Each row is a point. The last column is the point's height on a tilted bowl or saddle (a function of degree 2), plus a little noise. Along how many of its main directions does it bend up, bend down or stay straight?

Points (11 x 3):
+0.05 -0.11 -0.20

-0.13 -0.16 -0.03

-0.16 +0.21 -0.30

+0.14 -0.01 -0.31

-0.08 -0.53 +0.77

-0.45 +0.21 +0.17

+0.57 +0.22 +0.08

-0.47 +0.16 +0.22

-0.24 +0.63 +0.15

-0.20 -0.22 +0.14

+0.04 -0.21 -0.04
Directions: 2 up, 0 down, 0 straight

Points (17 x 4):
+0.01 +0.69 +0.07 -0.74

-0.39 +0.04 +0.34 -0.22

+0.24 +0.32 -0.27 -0.33

-0.14 -0.30 +0.13 -0.10

-0.54 -0.18 -0.03 -0.18

+0.17 +0.32 -0.08 -0.26

+0.11 -0.14 +0.02 -0.05

-0.40 -0.03 -0.21 +0.06

-0.38 +0.12 +0.02 -0.06

-0.10 +0.44 -0.27 -0.12

-0.09 +0.23 -0.23 +0.00

-0.81 +0.21 +0.24 -0.67

-0.25 +0.19 -0.30 +0.12

-0.26 +0.38 -0.44 +0.15

-0.36 -0.04 +0.17 -0.12

+0.15 -0.20 -0.59 -0.29

+0.29 +0.13 +0.02 -0.19
Directions: 1 up, 2 down, 0 straight

Points (18 x 4):
+0.45 -0.20 -0.25 +0.22

-0.23 +0.69 +0.15 +0.64

+0.09 -0.11 -0.38 +0.09

-0.10 -0.51 -0.27 +0.11

-0.03 -0.30 +0.42 -0.02

-0.20 -0.45 +0.23 +0.02

-0.18 +0.01 +0.15 -0.11

-0.15 -0.33 -0.11 -0.05

+0.32 -0.72 +0.06 +0.44

-0.32 +0.33 -0.59 +0.80

+0.32 -0.17 -0.14 +0.05

-0.40 +0.22 +0.16 +0.17

-0.43 -0.03 +0.02 +0.08

+0.23 -0.21 +0.16 -0.05

-0.02 +0.08 -0.34 +0.12

+0.31 +0.39 -0.25 +0.38

+0.02 -0.21 -0.33 +0.03

-0.02 +0.11 +0.15 -0.10
Directions: 3 up, 0 down, 0 straight

Points (26 x 5):
+0.59 +0.05 +0.30 +0.24 +0.68

+0.17 -0.29 +0.61 +0.09 +0.38

-0.87 +0.13 -0.22 +0.27 +0.58

+0.00 +0.11 -0.09 +0.02 +0.12

+0.00 -0.50 -0.31 +0.10 +0.15

-0.42 +0.24 +0.44 -0.68 +0.27

-0.18 +0.00 +0.09 -0.19 +0.09

-0.09 +0.61 +0.01 -0.01 +0.16

+0.10 -0.75 -0.16 +0.37 +0.42

+0.25 +0.24 +0.02 -0.23 +0.27

-0.48 -0.49 +0.02 +0.26 +0.34

-0.08 +0.15 +0.05 -0.27 +0.14

+0.06 -0.13 -0.04 +0.53 +0.34

-0.35 +0.03 -0.21 +0.24 +0.18

+0.25 -0.23 +0.13 +0.09 +0.29

-0.47 -0.12 +0.08 -0.07 +0.16

-0.10 +0.04 +0.27 -0.02 +0.10

+0.22 +0.25 +0.02 -0.20 +0.24

-0.18 +0.48 +0.06 +0.19 +0.11

+0.19 +0.54 -0.31 -0.29 +0.41

-0.34 +0.02 -0.32 +0.35 +0.21

-0.35 -0.12 +0.21 +0.16 +0.17

-0.31 -0.07 -0.17 +0.23 +0.17

+0.28 +0.12 -0.41 -0.05 +0.25

-0.42 -0.27 -0.18 -0.45 +0.26

-0.46 +0.09 +0.27 -0.03 +0.13
Directions: 2 up, 0 down, 2 straight
